Every row gives one point. The points of each table are mixes of a few directions, plus a little noise. Count the directions of each table, and those that both share. Where both have some left over, give the other angles between the two spaces (their principal angles), to ten degrees, smallest first.
In the rows, 128 means zero.

First, 5 rows:
[[ 45 119  67]
 [137 129 135]
 [194 135 177]
 [138 129 135]
 [126 128 126]]
Second:
[[ 85 141 177]
 [142 135 165]
 [182 126 129]
 [177 113  70]
 [116 132 144]
 [ 65 121  84]]
Directions: first 1, second 2, shared 1

First (9 x 6):
[[119 122 121 156 121 144]
 [107 112 113 193 113 167]
 [164 160 132  17 155  67]
 [121 135  78 147 125 149]
 [132 100 246 123 127  99]
 [125 146  49 133 129 148]
 [138 133 143  98 135 109]
 [130 142  82 120 131 133]
 [117 101 189 166 117 135]]
Second:
[[106 127 138 143 125 161]
 [120 108 149 124 122 139]
 [158 117 147 119 124 172]
 [247 137  89  63 140  26]
 [113 122 127 126 127  99]
 [ 59 125 135 155 124 127]
 [ 92 161 111 166 133 172]]
Directions: first 2, second 3, shared 0; angles 40, 40

First (9 x 9):
[[100 104 249 110  74  99 114 211 119]
 [136 145  95 121 150 141 136 109 116]
 [122  65 153 188  81  96 104 129 200]
 [128 163 132  88 149 143 141 140  82]
 [149 146  34 143 169 150 139  63 137]
 [132 128 109 135 134 131 129 114 134]
 [127 178 133  71 157 149 146 146  62]
 [131  99 116 164 114 117 118 111 170]
 [127 124 130 131 125 126 127 129 132]]
Second, 10 rows:
[[117 165 180  68 135 137 139 177  63]
 [136 101  92 170 123 121 120  94 174]
 [125 138 142 111 130 130 131 141 110]
 [112 179 199  47 137 141 144 195  39]
 [135 107  98 163 124 123 122 100 166]
 [120 155 164  86 133 135 136 163  82]
 [140  88  72 193 121 118 116  75 199]
 [140  90  75 189 121 119 117  78 195]
 [126 136 139 116 129 130 130 139 114]
 [130 121 119 139 127 126 126 119 140]]
Directions: first 2, second 1, shared 1

First, 11 rows:
[[112 104 141 109 103 117  47 122 109  94 155 110]
 [148 139 110 162 149 145 168 150 142 165 149 128]
 [143  70 142  83 121 118  75 124 111  72 142 134]
 [205  99 141 162 175 142 180 180 188 115 179 133]
 [ 88  95 107  59  96 120  70  88  52 116  97 143]
 [114 132  81 118 133 144 160 122  82 187 112 146]
 [ 96 194 130 177 119 128 141 126 148 165 120 104]
 [124 178 147 171 138 119 165 164 176 164 137 101]
 [133 207 162 208 138 131 187 120 210 125 105 113]
 [112  94 104  91 105 142  78  62  70  86 102 156]
 [133  93 142  67 132 103 136 151 119 120 110 138]]
Second (8 x 12):
[[132  91  84 114 132 152  70 120  85 138 143 118]
 [128 154 119 116 112 107 118 164  98 125 192 147]
 [127 151 123 138 108  84 138  97 160 111 117 148]
 [147  77 116 110 135 201 115 143 125 169 150 136]
 [151 125  86 145  99 148 126  79 143 131 165 190]
 [100 239 186 121 141  89  93 178 142  64  76  55]
 [109  81 179 110 160 107 168 146 165 154  43  73]
 [128 102 131 169 137 140 198  97 107 132 142 156]]
Directions: first 5, second 6, shared 2; angles 40, 60, 80

First, 11 rows:
[[111 126 162 154 111 106 108 121 115 138 121 130 109 199 138 150 146 107]
 [166 160 136 180 124 132 119 127 103 149 116 129  91 134 111 130 126  69]
 [113 142 159 143 163 161 182 103 123 133 130  90 128 220 173 117 151 134]
 [153 126 145 165 109 124 121 122 128 147 128 132  98 128 122 134 123  88]
 [ 64  87 123  55 137 120 139 128 157  96 143 123 182 145 158 129 139 214]
 [101 148  89  97 107  69  33 170  87 106 103 176 144 105  74 158 132 140]
 [162 191 111 159 161 154 138 132  86 136 108 118 113 132 111 114 129  92]
 [176 157 118 163 134 146 136 129 115 144 121 127 103  91 108 116 114  84]
 [229 167 104 181 153 194 189 118 134 158 132 107  92  25 109  84  90  63]
 [ 62  54 112  33 111 101 118 138 180  90 152 143 190  90 145 135 125 229]
 [ 73  50 150  78  96 100 124 122 180 112 153 135 157 138 159 143 132 189]]
Second, 9 rows:
[[134  98 125 136 107 125 105 127 134 131 133 147 108 106 122 130 108 126]
 [144  78 107 148  84 146  64 124 111 117 114 179  62  83  96 118  70 123]
 [131 164  46 147 157 134 128 140  85 108 123 133 103 155 128  86  78 150]
 [145 101 153 155 147 155  89 113  98 167 137 173 116 153 154 152 127 113]
 [192 195 123 105 140  95 158 106  98 104 131 145 151 150 133 148 125 131]
 [ 81 133 192 117  91 130 165 125 170 106  99  57 122 150 102 125 181 110]
 [132 170  77  80 128 101 161 150 148  87 126 105 165  63  96 106 120 156]
 [ 64 105 151 179  99  92 174 128 175 136 143  57  99 239 167 106 140 115]
 [132 110 179  84 199 173 107 140 132 197 147 154 226  54 152 181 201 128]]
Directions: first 4, second 6, shared 2; angles 50, 90
